Every row gives one point. Any point is a mix of the corners, with weights that add up to 1. It lies inside the corners' shape when no weight is negative. Say inside or outside, and name the corners with a negative weight.
In the rows, 128 means zero.

Corners:
(1): | 112 |  45 |
(2): | 143 | 174 |
(3): | 123 | 147 |
Points:
| 111 |  56 | -> outside (2)
| 127 | 141 | -> inside
| 132 | 170 | -> outside (1)
| 138 | 143 | -> outside (3)
| 141 | 168 | -> inside
| 137 | 176 | -> outside (1)

Corners:
(1): |  85 | 163 | 153 | 101 | 130 | 134 | 135 | 132 |
(2): | 190 | 193 | 145 | 133 |  47 | 121 | 159 | 173 |
(3): | 109 | 122 | 110 | 144 | 171 | 142 | 118 |  79 |
(4): | 114 | 159 | 165 | 235 | 216 | 243 | 214 | 155 |
(5): | 140 | 151 | 160 | 129 |  25 | 111 |  56 | 105 |
(6): | 172 | 118 | 140 | 115 | 128 | 132 |  92 | 157 |
(7): | 115 | 113 | 166 | 159 | 182 | 143 | 147 | 122 |
(8): | 113 |  80 |  68 |  46 |  82 | 123 |  86 |  74 |
(9): |  84 | 101 | 125 | 132 | 144 | 125 | 122 | 125 |
Points:
| 114 | 128 | 124 | 148 | 161 | 150 | 128 | 100 | -> inside
| 123 | 123 | 111 |  92 | 101 | 118 |  95 | 106 | -> outside (4, 7)
| 129 | 167 | 164 | 149 | 138 | 153 | 148 | 146 | -> outside (8, 9)
| 138 | 135 | 127 | 120 | 117 | 142 | 124 | 122 | -> outside (9)
| 130 | 134 | 145 | 138 | 136 | 140 | 127 | 123 | -> outside (9)

Corners:
(1): | 133 | 134 | 150 | 127 | 150 | 137 | 127 |  99 | 128 |  73 | 157 | 132 | 115 | 130 |
(2): | 113 | 134 | 160 | 117 | 131 | 152 | 115 |  96 | 152 | 127 | 137 | 113 | 164 | 123 |
(3): | 100 | 140 | 169 | 124 | 162 | 117 | 135 | 153 | 123 | 151 |  89 | 174 | 120 | 132 |
(4): |  97 | 132 | 160 | 156 | 108 | 138 | 151 |  98 | 141 | 152 | 147 | 130 |  78 | 137 |
(5): | 102 | 137 | 148 | 112 | 133 | 138 | 144 | 100 | 120 |  82 | 144 | 111 | 135 |  75 |
(6): | 108 | 128 | 111 | 120 | 131 | 145 | 144 | 109 | 102 | 102 | 158 | 109 | 110 | 159 |
(7): | 109 |  66 |  29 |  98 | 132 | 140 | 108 | 103 | 127 | 108 | 173 | 147 |  97 | 150 |
(8): | 112 | 145 |  92 | 144 | 151 | 112 | 128 | 149 | 143 | 147 | 118 | 168 | 106 | 132 |
(9): | 189 | 102 | 157 | 138 | 148 | 162 | 147 | 108 | 132 | 109 | 172 | 103 | 118 | 146 |
(10): | 111 | 125 | 125 | 110 | 152 | 157 | 129 | 135 | 159 | 124 | 166 | 136 |  93 | 132 |
(11): | 110 | 156 | 165 | 179 | 174 | 149 | 114 | 185 | 133 | 158 | 109 | 180 | 123 | 103 |
(12): | 109 | 136 | 102 | 107 |  86 | 154 | 155 |  85 | 104 | 133 | 130 | 160 |  88 | 139 |
(13): | 135 | 146 | 156 | 124 | 123 | 142 | 110 |  98 | 122 | 149 | 159 | 124 |  87 | 128 |
(14): | 114 | 154 | 152 | 100 |  84 | 118 | 150 | 123 |  94 | 128 | 148 | 164 | 236 |  95 |
(15): | 164 | 135 | 161 | 169 | 150 | 124 | 105 | 249 | 130 | 125 |  54 | 171 | 140 | 132 |
Points:
| 119 | 127 | 132 | 120 | 130 | 137 | 130 | 122 | 128 | 119 | 138 | 137 | 124 | 126 | -> outside (11)
| 118 | 131 | 139 | 130 | 135 | 134 | 136 | 130 | 123 | 119 | 123 | 147 | 127 | 125 | -> outside (10, 13)
| 124 | 127 | 135 | 119 | 125 | 149 | 139 | 117 | 122 | 111 | 157 | 133 | 120 | 122 | -> outside (2, 3, 8)
| 117 | 131 | 137 | 135 | 122 | 140 | 136 | 126 | 128 | 130 | 130 | 143 | 108 | 131 | -> inside
